Rows are points. Each copy is the shape, with its points in the same order, turned, moved and blurred by noise. Say if it was mirrored as well.

Shape, 8 rows:
[[  0.5   6.4   3.9]
 [ 14.4  -5.0  41.2]
 [-14.3 -16.1 -16.8]
 [  8.2  -7.8  16.0]
 [ 16.6  -5.5  26.6]
 [ 10.1 -14.4 -15.0]
 [ -0.3 -23.7   5.0]
 [-43.1  -5.4 -36.0]]
Copy 1:
[[  4.6  -5.1   0.1]
 [ 33.4  -9.7  25.7]
 [-12.7  29.4 -11.6]
 [ 16.0   4.7   4.3]
 [ 31.8  -4.4   8.4]
 [  9.5  17.6 -13.8]
 [ 17.4  26.1   8.5]
 [-46.2  39.4 -10.5]]
Copy 1 is: mirrored
Copy 2 (8 x 3):
[[ 12.4   0.6  10.5]
 [ -4.8 -31.6  32.3]
 [ -7.4  24.4   0.3]
 [ -6.2 -14.1  13.5]
 [ -5.3 -23.6  18.2]
 [ -5.6   5.4  -9.6]
 [-17.9   3.4  10.8]
 [  4.9  60.1  -1.1]]
Copy 2 is: only turned

Shape, 7 rows:
[[  2.2 -20.2  13.2 -20.5]
 [ 24.1  27.8 -40.5 -11.0]
 [ -2.6  17.8 -34.4 -13.1]
 [  2.2 -10.3  19.2 -26.3]
 [-15.8  16.9  -6.3  18.8]
 [ 14.2  13.7  23.3 -13.0]
 [ -2.7 -12.8   0.2   7.6]]
Copy 1:
[[ 25.7 -17.1  -0.6  15.2]
 [-11.5 -47.3   8.5 -37.3]
 [-13.5 -34.9 -14.9 -22.3]
 [ 36.4 -12.0  -3.2   4.8]
 [-22.5   4.3  -1.3 -10.6]
 [ 26.0  -2.8  17.0 -15.7]
 [ -4.7 -13.4   6.4  11.9]]
Copy 1 is: mirrored
Copy 2 (7 x 4):
[[ 18.5  -4.7 -10.1 -34.7]
 [-23.4  52.0  10.3 -13.3]
 [-30.6  24.4   8.0 -19.3]
 [ 20.9  -3.6   0.9 -38.4]
 [-12.1  -1.4  12.8   9.8]
 [ 25.8   7.7  21.3 -21.2]
 [  5.0  -3.8 -11.1  -5.9]]
Copy 2 is: only turned
Copy 3, 7 rows:
[[  2.3  22.3   5.5 -22.2]
 [-33.2   2.9 -47.5  13.7]
 [-30.9  -8.5 -35.2  -9.1]
 [ -9.1  27.4   8.5 -21.7]
 [-20.5 -27.6   2.5   2.1]
 [-22.3  25.1  13.5   5.7]
 [  5.6  -5.8   1.0  -8.0]]
Copy 3 is: only turned
Copy 4 (7 x 4):
[[-19.7   7.2   6.1 -30.7]
 [ 34.1   4.1 -39.3  -3.9]
 [ 21.6  24.6 -23.5  -2.0]
 [-10.7   7.0  12.6 -37.2]
 [ 10.3  12.9  11.4  20.0]
 [ 11.1 -10.6  17.6 -27.3]
 [-16.7   5.3   4.0   1.0]]
Copy 4 is: only turned

Shape:
[[  7.4  29.5   2.3 -12.7  14.3  28.2]
 [ 27.7   4.5  13.7 -24.4 -15.3  -0.7]
 [-24.3  34.0 -28.2  -3.2  -4.3  -8.0]
 [  3.6   9.5 -19.5  -1.2  43.6 -25.2]
 [ 12.3  24.4   8.8   9.5 -10.1  -3.0]
 [ -9.0 -11.6  28.0   8.6 -35.8  19.0]
 [  8.0   8.4  19.4  12.0  16.6  -0.9]
 [  2.7 -28.3  -3.7  12.2 -30.3   0.7]
 [-17.2  16.7   9.6  20.3  19.7  43.0]
 [-16.9  19.3 -34.7  23.2  -9.5   2.8]]
Copy 1, 10 rows:
[[ -7.7  35.9  15.7  13.1  13.6   6.0]
 [ 17.2  23.2  15.9 -10.3 -23.5  -8.1]
 [-31.1  33.0 -33.4  11.9  -2.3 -12.6]
 [  2.7  35.9 -23.2 -16.0  34.5 -36.3]
 [ 15.5  17.2 -12.9  13.2  -8.5  -0.3]
 [ -0.6 -25.5  14.6  21.4 -27.4  -5.8]
 [ 20.6  10.7  -0.3  13.9  16.3 -16.6]
 [ -2.4 -28.4  -7.3 -14.2 -21.1 -10.4]
 [-17.2   1.1  11.0  34.4  34.6   5.4]
 [-27.6   6.6 -39.7   5.2   6.4   3.8]]
Copy 1 is: only turned
Copy 2, 10 rows:
[[ 19.9  -0.2  29.0  -9.1  25.8  -2.9]
 [ 16.0 -15.3  -1.4 -33.3  -8.9 -11.6]
 [ 36.0  30.0 -10.4  21.5  15.6  -0.8]
 [  8.8 -17.5 -24.2  26.3  40.6 -17.5]
 [ 20.2  -6.6  11.9   6.3 -10.8 -16.7]
 [-14.6  13.0  16.6 -11.0 -36.5  10.8]
 [ -7.2 -14.1  12.2  10.2   6.9 -18.2]
 [ -6.5  -6.6 -14.7   1.4 -32.2  21.2]
 [ -7.7   7.2  45.5  18.9  21.3  11.4]
 [ 26.5  14.5  -1.5  38.7   0.1  19.0]]
Copy 2 is: only turned

Shape, 13 rows:
[[  1.1  20.4  -4.6   0.4 -20.9  14.8   7.7 -11.7]
 [-71.0  -5.2  14.9  -1.5   6.8  16.0 -29.3   1.1]
 [  8.8  -4.9  18.7  26.0   5.9   6.8   9.4  -8.4]
 [ -1.2 -21.3  19.0  21.3 -11.4  12.1  -3.2 -11.0]
 [  0.3 -17.7   9.1 -26.1  -9.2  10.7 -19.8   1.9]
 [ 10.5  25.9   7.9 -17.5 -22.7   3.8   6.9  12.5]
 [ -5.2   0.1  23.2 -16.8 -20.4  11.3  14.1  -7.3]
 [-13.0  -1.0  21.3 -19.2  -0.8  -2.0 -15.2   8.6]
 [ -4.5  -8.1  14.1  26.4 -34.4 -14.3  10.1   6.4]
 [  0.2 -19.4 -49.5 -23.1   5.5 -58.5 -27.7   3.4]
 [ 10.0 -21.0  11.6 -17.9   3.8  11.9 -10.7   4.7]
 [ -2.0 -19.7  14.0 -16.9   8.5  16.9  12.3  -7.8]
 [ -3.5  11.0  -8.8 -13.5 -42.5  -8.6   7.3  68.5]]
Copy 1:
[[  3.1  -2.2  22.4   8.8   1.3 -20.6  19.7   0.2]
 [ 10.0  42.9  33.4  15.9   6.5  18.3 -44.3 -36.0]
 [ -7.0 -12.9  15.1  -1.7  -7.7 -13.6 -23.5  19.4]
 [  6.7 -13.2  36.5   2.1  -4.5   5.9 -28.6  12.9]
 [ 27.6  -6.7  14.4 -25.7  14.4   8.9  -8.3 -17.8]
 [ 10.2  14.8  12.8 -13.3  12.9 -14.1  25.8  11.9]
 [ 11.0   8.9  38.4 -26.1   3.2  -4.4   4.7  -1.5]
 [ 24.1  18.1   9.2 -19.2   7.9   5.1 -18.4  -4.9]
 [ 18.0   1.4  29.7   6.0 -21.7   9.0  -2.2  38.2]
 [ 48.9 -10.5 -44.9  -0.3 -38.9  23.7  11.3 -25.0]
 [ 12.9 -13.9  10.3 -28.5  13.3   9.5 -13.2  -8.4]
 [ -8.6  -8.3  22.1 -28.5  -5.7   6.4  -9.5 -15.0]
 [ 26.0  28.5  -5.8   6.3  20.1  38.9  45.3  34.8]]
Copy 1 is: only turned
Copy 2, 13 rows:
[[  3.9   0.9  -9.4   0.6  -5.8  36.2  -9.4   7.5]
 [-35.6  40.4   2.7 -23.6 -17.6 -28.8 -39.9 -13.9]
 [ -1.8 -22.7   4.0   5.7  17.7  10.5 -16.2 -19.6]
 [-16.5 -24.7  13.5  -8.7   6.0   3.4 -13.4  -8.0]
 [  6.7   3.4  19.6 -27.3 -13.3  -1.2  13.2  -3.9]
 [ 10.3   8.4  -5.7   7.8 -22.7  29.8  14.5  -8.2]
 [ -6.0  10.2  22.5   2.6  -4.9  25.6   2.9  -4.5]
 [  3.2  14.8  12.3  -5.0 -18.0  -7.3   3.5 -16.8]
 [-32.4 -23.0  -3.4  20.5  -4.6  10.5   5.7  -1.2]
 [ 24.2   4.5 -30.4  -2.7   0.5 -51.2  37.8  39.7]
 [ 10.5  -1.9  16.5 -24.2   1.8  -1.4  12.4 -15.6]
 [  2.8  11.0  22.7 -13.9  19.4   9.7   4.2 -12.5]
 [-26.2   9.9 -35.7   3.0 -36.3  20.2  54.1 -20.5]]
Copy 2 is: mirrored
Copy 3:
[[ 14.7  -2.5  15.7   7.9  -9.1  33.7  -9.1   2.3]
 [ -8.5  16.3 -37.3  45.1 -44.9  -9.2   1.2  -2.1]
 [-11.6  16.9  10.3  10.7  23.7  11.2  -9.7   5.1]
 [  3.3  13.9   0.5  30.6  23.2   7.7  -3.8  -2.2]
 [ 18.1  -7.7  -8.6   7.7  -5.0  -9.6 -15.4 -24.7]
 [ 16.0   4.6  24.1  -9.8 -15.1  25.2  -7.7 -22.7]
 [  5.5   5.5  -1.5   9.9  -0.4  28.4  -7.3 -27.5]
 [  3.5  13.5 -10.4  -0.3 -16.6  -5.5  -3.8 -22.0]
 [ 17.6  21.2  16.9  17.6  17.2  16.5  25.9  -8.6]
 [ 36.0 -29.9 -17.5 -41.1 -11.2 -31.6  30.3  20.4]
 [  0.5  -8.3   1.4   3.0   6.7 -13.8 -20.7 -22.1]
 [-16.0 -10.1  -8.9   7.8  10.8   8.8 -10.9 -23.5]
 [ 22.9   1.8  54.4  -1.1 -32.6  -2.1  36.0 -39.3]]
Copy 3 is: only turned
Copy 4, 13 rows:
[[-10.3 -19.7  -0.3  -1.1 -25.0  25.9  -4.5 -10.6]
 [-23.5 -31.2 -43.1  26.6  -9.7 -46.1 -14.4   5.7]
 [ 12.5   7.1  -6.9  11.9   3.0  18.5  -8.3  10.5]
 [ 12.6   3.0 -15.5   6.7 -14.7  10.0 -23.0  20.0]
 [-10.9  -7.2  -5.8 -28.2 -21.2 -14.3 -13.2  15.0]
 [-21.3 -21.1  19.4 -11.2 -20.7  18.0  12.7   8.8]
 [-21.4   4.0   3.2   1.3 -30.7   6.5  -4.2  11.9]
 [-17.5 -12.9   3.0  -6.3  -7.3 -23.1  -3.8  16.8]
 [ 23.3 -17.1   6.2  21.5 -31.0  12.6  -2.5  27.2]
 [ 46.6 -37.2  23.6 -38.1 -18.9 -48.2   9.6 -21.0]
 [ -5.3   4.7  -8.5 -27.3  -9.6  -8.1  -7.1  16.6]
 [ -9.7  20.0 -15.1 -10.3 -15.6  -5.7  -1.2   3.3]
 [ -5.4 -52.8   7.3 -18.6 -38.2   8.6  49.2  41.9]]
Copy 4 is: mirrored

Shape:
[[-27.3 -13.8   9.8 -27.7 -39.6  20.0  18.2  31.6  26.2 -19.6 -11.6]
 [ -3.0   6.0 -21.2 -12.8 -27.9 -34.3  -9.1 -18.3 -31.0   5.4 -19.5]
 [  6.3 -27.2  -7.6  -6.7  13.9 -11.9  -6.5  -1.2 -19.3  19.0  28.2]
 [ -0.5  -4.1 -10.0  -2.4   3.3 -14.2   8.1 -15.7 -14.6 -17.4  -4.8]
 [ -5.9  26.1  -9.2  29.0  18.8  18.5 -19.1  26.2 -10.9 -29.1  -9.6]
 [ -4.2   3.0  11.3   0.8 -35.7  -2.8  -6.2 -20.6 -30.4 -27.7   7.9]
 [ -5.5   5.4 -16.3 -21.3  17.9   3.1  27.6 -18.6  11.1   1.8   2.0]
 [  0.6   2.6 -19.6  -2.8  18.1   6.8  22.7 -26.9 -22.7   0.5 -20.0]
 [ -0.4   2.1  31.1  -9.2  -1.7  10.8  15.2  14.6  -2.4  -0.2 -24.1]
 [-13.4 -20.9  10.3   5.0   0.9   8.0   5.4  -1.3  26.4 -24.4 -30.6]
 [  3.6  33.4   7.9 -29.9  15.3 -12.2   0.5 -17.9  25.2 -23.9  27.1]
 [-24.7  25.0  38.7  27.2  10.4 -18.9  11.9  10.6  21.4  28.1   6.8]
 [-14.5 -22.0 -21.9 -34.5  -7.1   5.2  -0.6 -26.1   0.6  22.7 -18.3]
 [-45.4  20.0 -16.9 -36.2   8.4 -14.9 -15.7   6.1 -12.2 -23.5  21.1]]
Copy 1, 14 rows:
[[-61.1 -10.7  27.9 -11.5 -11.2  -2.8  37.7  20.0  -8.8  27.8   8.7]
 [-31.5  -6.2 -24.9  22.7 -22.3 -31.3 -33.2   1.1   2.0  -6.2   4.3]
 [  8.8 -10.9   8.5  -3.5   5.6 -16.3 -21.3 -33.7  -9.8  19.2  12.1]
 [-17.6  17.1  -4.4  -9.0  -3.9 -20.7  -7.4  -5.4   5.7 -11.6   1.5]
 [ -1.5  18.7  -6.8 -25.0  27.4  20.7 -14.9  43.1 -11.1  -6.7  -4.6]
 [-35.0   5.5   5.9  10.7  -3.8  -4.9 -12.4   0.4   7.6 -33.3  32.8]
 [-10.2  20.8   8.8 -25.0 -24.8 -13.8   3.4 -19.2 -25.6   2.0 -16.6]
 [ -6.1  39.6 -11.3  -7.4 -14.6 -28.3  -9.1  -9.0 -27.7  -2.8   2.1]
 [ -6.5   8.8  18.8   4.3  -3.7 -19.1  27.0  25.6 -22.0   4.8   8.3]
 [-23.1  31.8  16.3  -8.4   6.7 -12.9  30.1  16.4  14.6  15.6 -13.3]
 [ -5.3  -3.1  38.3 -28.3 -31.4  -1.3  -8.7  -2.5  -3.9 -32.4 -27.4]
 [  9.5 -21.0   7.0  21.8  16.4   1.8  36.6   0.8 -30.6 -16.5 -39.6]
 [-33.2  22.6  10.7  11.2 -27.1 -25.4 -15.5 -22.5 -16.9  34.2  -5.9]
 [-48.3 -15.8  25.2 -31.5  11.7 -15.9 -34.1  -1.5 -20.9 -13.6 -22.5]]
Copy 1 is: mirrored
Copy 2, 14 rows:
[[  3.0 -13.0  17.9 -41.6  15.1  -6.4  -2.6  -9.2  14.0  42.9 -26.3]
 [-15.1  43.4   0.3 -12.1 -12.3  12.1 -40.4 -13.9  -4.1 -15.7   3.9]
 [ -6.8   1.6 -13.9  -0.1  -8.3 -23.5  -1.5  13.5 -29.6 -30.4   9.0]
 [  3.2   4.4   3.0   0.4  -5.1  17.7 -24.0   2.7   6.6 -20.3   7.0]
 [-26.6  16.9   9.8   7.3  15.0  12.0  10.8  61.6  30.0   4.9   3.4]
 [-14.1   8.0  25.5 -20.2 -39.8  24.0 -13.3   6.1  13.1 -11.0  -0.6]
 [ -2.1 -15.2 -28.2  -1.2  17.6  28.7  -2.4  -9.5   4.2 -17.0   5.5]
 [ -1.8   1.4  -4.0   0.6  21.9  44.8 -18.5  11.8  -8.0 -23.8  25.5]
 [ 13.4   7.3  10.1  -4.2  10.8  20.4   8.5   5.1 -13.5  28.9  -8.4]
 [  8.1  -9.2  32.2  20.3  27.2   2.3  -8.0  -6.3  16.3   9.3 -12.4]
 [ -2.1 -16.5 -42.2  17.3 -24.9  22.1   0.8   9.1  20.1   3.2 -28.3]
 [  9.2  37.1 -12.7  10.6   3.1  -0.8  57.7 -11.3  11.7   1.4 -12.7]
 [-21.3  -3.5  -4.7  -8.0  28.1  11.1 -34.2 -28.5 -27.7 -11.8  -7.8]
 [-13.2   7.6 -24.2 -25.1  -3.4   4.2 -21.1  29.6  15.3 -26.3 -50.7]]
Copy 2 is: mirrored
